Each row of a before or after table is a point. One or more steps were done to the points. Then noise was added and the rows were shuffled. The steps act on how far a point lies along the listed directions, d1 being the first. Write out the steps. A step turns or swaps two directions, mirrors them in a line or flattens them onto one, adds a multiple of one to another, or multiplies one. Angles are multiples of 10 degrees, from the lower direction toward the higher: turns from -170 to 170, lines from 10 to 170 but not 90. Use the fewest steps. Two steps may share a direction if one is a turn and the other turns, adds or multiplies; they go together, in the order done. Otherwise the lowest direction goes first.

Directions:
(1): [0.47 0.06]
(2): [-0.06  0.47]
Before:
[[-0.53  0.23]
 [ 0.13  0.36]
 [-0.17  0.39]
 [-0.46 -0.04]
 [-0.02  0.61]
 [-0.35  0.44]
 [ 0.15  0.07]
 [-0.48  0.15]
 [-0.03 -0.07]
 [ 0.05 -0.02]]
After:
[[-0.03 -0.10]
 [-0.35  0.60]
 [-0.19  0.49]
 [ 0.14  0.47]
 [-0.45 -0.04]
 [-0.54  0.31]
 [ 0.04 -0.01]
 [-0.49  0.21]
 [ 0.18  0.09]
 [-0.03  0.81]]
Steps: multiply d2 by 1.3

Directions:
(1): [ 0.36 -0.43  0.25  0.37 -0.27  0.27]
(2): [ 0.04  0.46  0.03  0.09 -0.65 -0.12]
Before:
[[ 0.19 -0.07  0.15  0.20 -0.23  0.03]
 [ 0.33  0.27  0.20  0.22 -0.65 -0.16]
 [-0.36  0.57 -0.54 -0.72  0.12 -0.21]
 [ 0.10 -0.58  0.15  0.31  0.11  0.24]
 [-0.11  0.44 -0.06  0.04 -0.63 -0.32]
 [ 0.35 -0.19  0.35  0.09 -0.37  0.49]
 [-0.25 -0.25 -0.09 -0.35  0.48 -0.13]
 [ 0.18 -0.13  0.40  0.18 -0.32  0.09]
 [-0.08 -0.27  0.13 -0.16  0.58  0.11]
 [ 0.53 -0.40  0.25  0.50 -0.26  0.10]
 [ 0.26 -0.77  0.07  0.28  0.20  0.47]]
After:
[[-0.02 -0.32 -0.12 -0.12  0.84 -0.13]
 [-0.44  0.14 -0.42 -0.45  0.66 -0.07]
 [-0.41  0.04 -0.21 -0.22  0.49 -0.15]
 [-0.03 -0.26  0.08 -0.38  0.57  0.35]
 [ 0.02 -0.24  0.05  0.02  0.33  0.03]
 [-0.06 -0.33  0.23 -0.12  0.44  0.05]
 [ 0.34  0.20 -0.04  0.08 -1.04  0.19]
 [ 0.29 -0.59  0.22  0.41 -0.24  0.13]
 [-0.20  0.40 -0.07 -0.23 -0.37 -0.30]
 [-0.25  0.53  0.00 -0.26 -0.01 -0.21]
 [ 0.40 -0.63  0.25  0.20  0.32  0.11]]
Steps: turn d1 and d2 by -110 degrees
